Every row gives one point. Two turns around zero, p and q, are shown by what they do to some points. Write where each new point lands after one turn and then the other. Backwards means that the second turn is done in reverse. Each puzzle has new turns, and all numbers are rounded.
In the rows, zero is written as 128.

Turn p:
[ 95 183] -> [182 162]
[150 136] -> [136 106]
[163  86] -> [87 92]
[103 107] -> [107 153]
Turn q:
[ 66 114] -> [113  66]
[151 147] -> [121 157]
[167 123] -> [150 161]
Where do these land?
q, then p: [174 128] -> [169 108]
p, then q backwards: [105  87] -> [129 175]
q, then p: [106 169] -> [126 174]

Turn p:
[160 132 143 104] -> [134 133 159 156]
[ 51 178  94 122] -> [160 129 120  36]
[147  60 136 131] -> [107  88 106 178]
[140  99 164 146] -> [ 85 118 128 153]
[142 170 104 138] -> [152 172 126 118]
Turn q:
[108 171  76  75] -> [119 153 192  74]
[125 101  75 159] -> [115 179  91 109]
[190  80 156 140] -> [190 121  81 158]
[ 95 136 169 162] -> [ 86  96 116 160]
[143 126 177 125] -> [146  90 127 157]
[102 113 147 116] -> [117  96 120 114]
[132 170  95 120] -> [121 162 169 123]
Where do these land?
q, then p backwards: [136 111 202 163] -> [150  49 112 121]
p, then q backwards: [ 73  91 112 135] -> [ 93  77 154 111]
q, then p backwards: [155 185 134 127] -> [173 143 153  94]
q, then p: [133 120 119 143] -> [140 140 122 120]
p, then q: [ 75 104  77 109] -> [187 150 105  85]
p, then q: [137 116 104 131] -> [135 155 121 132]
q, then p: [187 170 148  89] -> [ 75 160 152 181]

Turn p:
[148 198  93 164  67 225] -> [209 177 151  29 125 168]
[188  96 143  97 120 105] -> [159 105 148 187 160 119]
[115 137 132 137 146 117] -> [103 140 125 128 125 126]
[108 121 160 143 145 150] -> [104 124 141 127 101 159]
[137 106 100 144 140 100] -> [126 136  87 152 143 124]
[ 99 132 148 131 121  93] -> [106 133 128 140  98  97]
[119  78 128  92 117 113] -> [133  73 113 153 123 111]
[109 155 121 116 167 120] -> [ 83 135 131 110 148 119]
Turn q:
[128 165 104 141 119  87] -> [164 157 109 141 101 149]
[118 135 163 104 157 132] -> [ 81 128 115 113 127 141]
[170 199 171 108 113 162] -> [115 138 174  71 111 195]
[151  73 151 128 145 142] -> [ 98 125 143 133 181 104]
[108 163 113 164 120 159] -> [147  91 147 147  95 154]
[113  83 149 162 138 104] -> [104 143 131 179 142  98]
[ 84 145 133 102  96 118] -> [124 132 119 108  73 105]
[ 97 105  77 122 106 155] -> [163  81 119 124 118  86]
[181  84  92 120 157  93] -> [156 155  95 134 202 117]
Where do these land?
q, then p: [ 98 143 133 114 152 135] -> [141 107 100 109 116 123]
q, then p: [180 140 120  66 176 110] -> [ 99  99 127  73 196 134]
p, then q: [125  72 144 123  63 130] -> [169 157 177 136 168  97]
q, then p backwards: [142 121 140 154 161 193] -> [142 103 149  77 170 155]
p, then q backwards: [ 93  97 112 156 140 110] -> [ 87 139 127 112 161 105]
p, then q: [150 169 105 136 101 138] -> [126 153 117  94 138 167]
q, then p: [109 154 142 147 103  79] -> [162 172 145 103 109 110]

Turn p:
[121  91 118 110 154 143 118 113 142] -> [138 135 113 112 122  78 122 122 129]
[120 178 153 181  86  43 119 125 137] -> [ 96 121 122 169 182 195 178 163  92]
[101 130 141 214 110 186 126  75  99] -> [ 96 127 149 185  46 111 149 186 124]
[ 71 137  89 138  99 133 127 137  84] -> [104 139 106  91  75 167 151 149 130]
[170 104 132  85 182 112 139 111 131] -> [167  97 111 129 158  85 122  87 150]
[145 124  67  58 149 150 131 166  94] -> [167 122 106  58 113 140  90  99 181]
[169  51 166 103 115 122 115 136 137] -> [184 126 176 105 154  81 142 116  97]
[112 152 126 130 100 117  67 142  98] -> [106 102 133  89 133 158 126 181 116]
[107 173 167  90 199  99 163 124 157] -> [ 77  99  95 152 170 117 113  50 134]
[163 112 108 157  90 173 149  93 197] -> [170 192 133 189 113 108  91 151 106]
[134 143 194 119 118 124 159 136 125] -> [115 104 169 152 136 144 130  85 101]
[120 140  75 152 134 133 123 178 135] -> [114 174 122 105 133 152 124 147 176]
Turn q:
[145  96  82  79 188 144 127 169 116] -> [120 115 163 118 170 124  74  67 167]
[118 174 156 145 156  86 152 112 149] -> [162 161 156  97 121 113 178 148 126]
[164  90 157 167 117  59  79 192 149] -> [141  50 125 132 201 104 178 131  82]
[127 125 108  95 107  96 109 102 164] -> [ 88 107 133  97 129 112 130 168 148]
[102 138 131  88  87 195 126 149 155] -> [106 141 109 182 133 170 107 159 180]
[ 71  96  89 110 131 122 149 144  67] -> [103 171  81  94 158 142  88  83 120]
[154 123 104 123  93 127 154 111 126] -> [131 104 117 104 102 152 102 146 125]
[110 102 143 176 136 144 116  60 124] -> [127 150 108 148  81  69 118 139  90]
[205  95 173 160 137 168 166 170 106] -> [217  73 118 171 118 145 115  84 121]
[104 162 171 120 149 151  88 106  99] -> [102 164 130 165  99 115 174  97 139]
[108 209  95 147 108 117 141  93 153] -> [112 174 169 102  95 162 144 186 109]
Where do these land?
q, then p: [ 91 124  73 125  90 145  97 160 136] -> [ 60 130 127  95 103 103 124 144 158]
q, then p backwards: [ 76 100 157 165 138  77 152 183 135] -> [149  87 108 109 124  51 108 125 180]
q, then p backwards: [121  65  87  84 163 128 106  95 137] -> [115 136 141  98 199 178  97 140 150]
q, then p: [165 166  87 127 170 179 165  82 128] -> [126 100 180 139 145 146  93 169  56]
p, then q: [164  89 118  96  87  97 119 106 152] -> [142  88 161 109 105 145 127  68 123]
p, then q: [159 134 168 140  82 115 146 112  68] -> [180  97  75 165 105 129 105 112 123]
q, then p: [151 138 175 160  90 184 133 168 153] -> [145 169 183 165 113 121 142 161 180]
q, then p backwards: [146 145  87 181 168 151 119  77 124] -> [117 101 171 124  87 199 134 122 146]
q, then p backwards: [ 84 165 173 122 164 118 143 119 140] -> [130  72  96 170 134 118 149 152 142]
p, then q: [123 154 156  79 128  87 100 179 106] -> [115 146 116 143 122  83 100  87 191]
